Rows are points. To make a cloud, some directions were put in groups of two or more. Within a group, all points are equally far from the middle, so they leave a hole (a ring in 2 directions, a hollow ball in 3). The other directions are filled evenly. Then the cloud was stretched, turned, moved and blurred a little. Count the holes, and give their numbers of directions, smallest first.

Cloud:
[[-16  50]
 [-54   8]
 [-56  11]
 [ 55 -10]
 [-44 -40]
 [-29  46]
 [ 16 -59]
 [-10  52]
 [-38  39]
 [ 10 -58]
 [ 24 -54]
 [-10  52]
 [ 54 -17]
 [ -5 -60]]
Holes: 1 (2)

Cloud, 19 rows:
[[ 16 -15   5]
 [ 20 -22  -1]
 [ -8 -38  31]
 [-32  20  29]
 [ -8  24 -16]
 [ 29   8 -55]
 [ 59 -15 -48]
 [-42  13  24]
 [-33 -23  51]
 [-16  15 -15]
 [-27 -14 -31]
 [  2 -10 -10]
 [ 28  -7  35]
 [-19 -51   0]
 [ 37  -4  16]
 [ 22 -15 -32]
 [ -3   5  38]
 [ -9  23 -16]
 [ 43 -60   6]]
Holes: 0

Cloud, 19 rows:
[[ 60 -15  13]
 [  1  50  15]
 [-25 -23  18]
 [-17 -16  -8]
 [ 26   9  35]
 [ -4 -12  38]
 [-28  48 -15]
 [ 11 -20  10]
 [ 41  23 -21]
 [ -9  54  14]
 [ 13 -30 -24]
 [  7 -32 -12]
 [  4 -23  -9]
 [ -8 -11  25]
 [ 12  -4  27]
 [  9  34 -29]
 [ -3  -8  44]
 [ 29 -49 -11]
 [ 20 -36 -19]]
Holes: 0

Cloud:
[[-35  -9  21 -23]
 [ 18 -20  58  16]
 [ 31 -30  17 -38]
 [ 21  -8  -7  37]
 [ 12  29  25 -24]
 [-42  -6  18  -8]
 [ 35  17  -9  23]
 [ 17  20 -11 -36]
 [ 38  30  14 -14]
 [-13  -9  54  29]
 [ 30  25 -17  14]
 [ 43 -42  11 -10]
 [-15 -46  15  21]
 [ 37   5 -13 -42]
 [ 34 -28  23 -36]
 [ 57 -16  25  -2]
 [ 13 -42  15 -31]
 [ 60 -19  15  -9]
 [ 27   5  44  21]
 [ 32  -8  39 -35]
 [-29  -8   8 -26]
 [ -6 -35  57  20]
 [  5  -8 -24  30]
 [ 20 -30  54  16]
 [ -6 -49  23 -20]
 [ 28 -39   9 -31]]
Holes: 1 (4)

Cloud, 30 rows:
[[-32 -11 -28  21]
 [ -6   0 -28 -16]
 [ 22 -21  -9  44]
 [-46 -13 -13   3]
 [ 49  23   6   9]
 [-40  -3 -24 -12]
 [ 48  21  -4   7]
 [ 27   7  33 -11]
 [ 32 -22  17  -2]
 [-60  17   6 -17]
 [-23  53   0 -25]
 [-55  40   6 -26]
 [ 38  14  17  25]
 [-20  17  -1 -39]
 [ 17   0  -1  43]
 [ 39   1   4  38]
 [-28  19 -33  12]
 [ 37  20  24  14]
 [-21  -7  24   6]
 [-14 -30   0  20]
 [  6  16  29  18]
 [-44  23  -1 -36]
 [-37  -2 -26 -13]
 [-58  17  11 -11]
 [ 41  31   2   0]
 [ -3  50  -5 -18]
 [-30  11 -29  23]
 [-28  44 -19  -3]
 [ -8  52   3 -26]
 [-14 -31  -3  22]]
Holes: 2 (2, 2)
